Each point is reached from the start by the listed moves, each made once or not at all, plus a little noise. Is the number of moves made odd or even? Then give how often each move was made.

Moves:
(1): [82  6 17 11 10]
(2): [-13  71  -5  -6   7]
Start: [ 15  10 -28  14 -19]
Points:
[  3  81 -35   9 -10] => odd (0, 1)
[ 84  87 -18  16  -2] => even (1, 1)
[ 15  10 -28  12 -17] => even (0, 0)
[ 95  14 -10  26  -9] => odd (1, 0)

Moves:
(1): [ 49  21  -1   4   4   3 -11   8]
(2): [-9 44 13  4 -5 10  3 11]
(3): [  5 -12  42   2 -10 -13  10  -4]
(4): [ -3  -4  -9  61  -6 -20   4  20]
(5): [-15  13  -1  -4  39 -22 -20  -7]
(6): [-14  -8   8  10  19  39  10   5]
(7): [ 14   9 -17  -4  17  -5  34 -12]
(8): [-5 -7 -6 -8 12 -7 12 42]
Start: [ -3 -14  17 -19   6  24  24  28]
Points:
[ 35  67   3  42  54 -14  32  43] => odd (1, 1, 0, 1, 1, 0, 1, 0)
[-27 -21  63 -12  54  30  24  27] => odd (0, 0, 1, 0, 1, 1, 0, 0)
[ -1 -30  45  50  28  27  86  36] => even (0, 0, 1, 1, 0, 1, 1, 0)
[ 38   2   1 -17  61  54  69  70] => even (1, 0, 0, 0, 0, 1, 1, 1)
[-16   8  54  37  -7  -7  52  95] => even (0, 1, 1, 1, 0, 0, 0, 1)

Moves:
(1): [ 11  12  -6  -1   8  -1  10  -3 -20   4  11   5 -11   7]
(2): [  0  -2 -18 -32  -3   7  15   9   0  -5 -11   7   6   8]
(3): [ -6   4   6   3  -8  12   8 -17  -8  -1 -14  19   7   8]
(4): [ -4   7 -12  10   4  -2  -4  -2  -8  15 -15   4  10   1]
(5): [ -4   5  -9   4  -1 -11  29  -7   6  -6  -5  11   1  13]
(6): [-16  -8   9   6  23   6  10  -9 -10  -4  -3   2  -4  -5]
(7): [-17   2 -17  21  -1   3  -5  32 -24   1  26   1 -12   7]
(8): [ -1  17  17  13   2 -17   3  17   0  -2  -8  -8   4  -6]
(9): [ 21   6 -11   3  24   3   8   6  -6 -11  -2  10   1 -10]
(10): [ 9 10  3  3  0 14  4 -6  7  7 11 -3 10  0]
(11): [-20   6  -4   5  -1 -11  -2 -14 -17  -7  -4  11  11  -2]
(12): [-6 -3  4 -3 15 -1 -9  7 -7 -3  4  9  3  7]
(13): [  6  -8   8  12  -3   0   7  -1 -10   1  -1  -9  15   4]
(14): [ -9  10  -2   6  -3  -3  -2  -4  -2 -19  -3 -17   6  19]
Start: [-15   3  -6  -2  -5   0  -2 -14 -12  17  -3  -4   0  -2]
Points:
[ -9  48 -21 -10  17  -8  40 -16 -64  -4 -32  40  18   2] => even (1, 1, 1, 0, 0, 0, 0, 1, 1, 0, 1, 0, 0, 0)
[-30  52 -35  48  46 -27  -1  28 -95  14   8  29   4   1] => odd (1, 0, 0, 1, 0, 0, 1, 1, 1, 0, 1, 1, 0, 0)
[-48  45 -55  16  21  22  10  -4 -76  -5 -11  38  42  36] => odd (0, 1, 1, 1, 0, 0, 1, 0, 1, 1, 1, 1, 0, 1)
[ 13  35 -38  -1  36  19  28  -8 -59   7  -8   1  41  34] => even (1, 1, 0, 1, 0, 0, 0, 0, 1, 1, 0, 1, 1, 1)
[-32  20  19  39  32  -5  34 -33 -63  -8 -35  19  34 -13] => even (0, 0, 1, 0, 0, 1, 0, 1, 1, 0, 1, 0, 1, 0)
